Each row is a point. Examples show where two turns around zero, p and q, send a point. Write where each new point lands after one turn and then the other. Backwards means that the second turn is done in reverse. Each puzzle has new turns, and all numbers are rounded.

Turn p:
[ 11 -48  23] => [ -4  29 -46]
[ 2 11 12] => [-1 11 12]
[-23  28 -12] => [ 19 -18  28]
[ 10   9 -23] => [-14 -22   6]
Turn q:
[ -8 -28 -30] => [  3 -34  24]
[ 28   7 -16] => [-17 -19 -21]
[ 16 -30   9] => [ 28 -18 -10]
[-20  25  18] => [-7 36  6]
[-15  27  18] => [-9 35  1]
Where do these land?
p, then q: [32 27  5] => [12 35 19]
q, then p: [14 -3 28] => [-23 -20   8]
q, then p: [-34   1 -22] => [18 36  5]
q, then p: [ 21 -19   6] => [-19 -12 -19]
q, then p backwards: [-33  -7 -17] => [ 2 38  2]

Turn p:
[  5  48 -41  17] => [-61  19   4  14]
[-16 -40  18 -25] => [ 41 -23 -22 -11]
[-14  15   8   8] => [-1 23 -6 -1]
[ 31  -1  10 -13] => [ 11 -14  22  21]
[ -7 -21   4  14] => [  9  -3   2 -25]
Turn q:
[ 15  21 -25  32] => [-22   4 -42  -8]
[39 -4 32 22] => [-17 -27   5 -45]
[-36  -1  25 -13] => [-6 13 39 18]
[-22 -12 -13 -20] => [22 15  8 21]
[30 15 -8 -3] => [ -2 -27 -22  -3]
[-27 -20 -11 -18] => [25 22 13 17]
Where do these land?
q, then p: [20 -4 40 26] => [ 33  -8 -37  13]
q, then p: [  8 -17 -11  15] => [-11 -10  -5  21]
q, then p: [  3 -16  -7 -11] => [-1 -9 17  9]
q, then p: [-21  31 -11 -48] => [ -4  16  36 -47]
q, then p: [ -3  22 -34 -16] => [-31  -2  15 -26]
q, then p backwards: [ -8 -16  22  35] => [-7  3 -6 44]

Turn p:
[-12 -19  13  -2   3 -26  -2 -11] => [ -6  -2  14  -3  -4  21  20 -19]
[-13 -12  -4   3  16  33  -7  18] => [ -5  33  12   3  -9 -15 -22   3]
[ 15  10  -6 -19  -4   3  -3  -4] => [  9 -13   3  -3  18  -2  -9  10]
[-21  -2  19   5 -10   2   1   8] => [-14   9   0 -20 -15  -1   8  -1]
[ 15  -4  -7  14  28 -30  -2 -14] => [22 -7  5 32 -4 18 20 -8]
[  3  16 -23 -11 -10  -1  13  -2] => [  6  -4 -21  -1  25  -6  -2   2]
[ 22   7 -36  -3 -25   5  -7  -1] => [ 12 -22 -22   4  17 -13 -28 -11]
[-25   9  26   3 -16   5  -4 -13] => [-16   3  -7 -29 -16  18   4  10]
[ 22   5  -5   4  16 -24  -4   9] => [ 25 -13   8  18   0  -7  16  -3]
[ -6 -10  23   6   1  32  15   9] => [-32  15   8   0 -13 -13  -6  18]
Turn q:
[ 13   8  -9 -11   4  26   0  -2] => [  3   7   9   0 -14   6  15 -23]
[  0  12   7  14  16 -22  12 -10] => [ 11   1  -9   0   6 -12  15  28]
[  9   3   2  -4 -48  31  -6  29] => [ -6  -4 -20   6 -32  12 -32 -40]
[  9  13 -16  -7   3 -23  -7  -1] => [ 11 -10   5 -17  -7  15   6  18]
[-10  -4  -5 -19   2 -16  13  -9] => [  9   1   0 -21  22   3   1   2]
[-18   3  -1  27  14  24  -8  -1] => [-13  -1  -1  38   5   1  15  -3]
[  3   2   6 -11   9  -2  -7  17] => [  1 -19   9  -5  -5  -9  -1  -5]
[  3  12   8  -7  -2 -11 -13 -11] => [-12  -4  -5 -16  -7   1   8  11]
[ -8 -48   7  17   1  -6  14 -12] => [ -5  28  12  14  29 -14 -27  12]
Where do these land?
q, then p: [ -4  13 -31   5   0  10   9 -21] => [ -9   6 -16  15   6 -12 -10  30]
p, then q: [  2 -20   3  -2 -13 -14 -17  19] => [-16  19  -4 -24   9  -7  -4  10]
q, then p: [ 15 -22  26   0   0   6 -13  -8] => [ 10   1  -3 -31  -8  12  19  -6]
q, then p: [ 10  -4  19  -2   6 -22 -24   0] => [ -4   6  16 -26   0 -11  12 -19]
p, then q backwards: [-16   1  17  21 -17  -6 -13  23] => [ 30  19  18 -17  -7   7  -3   1]
q, then p: [-24 -10  15  -7  -9 -14  -8   5] => [ 12  22  17   0   1   9  -3 -18]
q, then p: [ 10  27 -14 -15   0  26  20  -5] => [-16 -20 -21  15  24   9  -5  18]
p, then q: [ -1   6 -20  -2  26  16  14  -3] => [ 10 -16  -2  20 -17   0  17  14]
q, then p: [  8   7 -15   2   7  -2  31 -11] => [  9 -16  -6  17  11 -14   3  22]
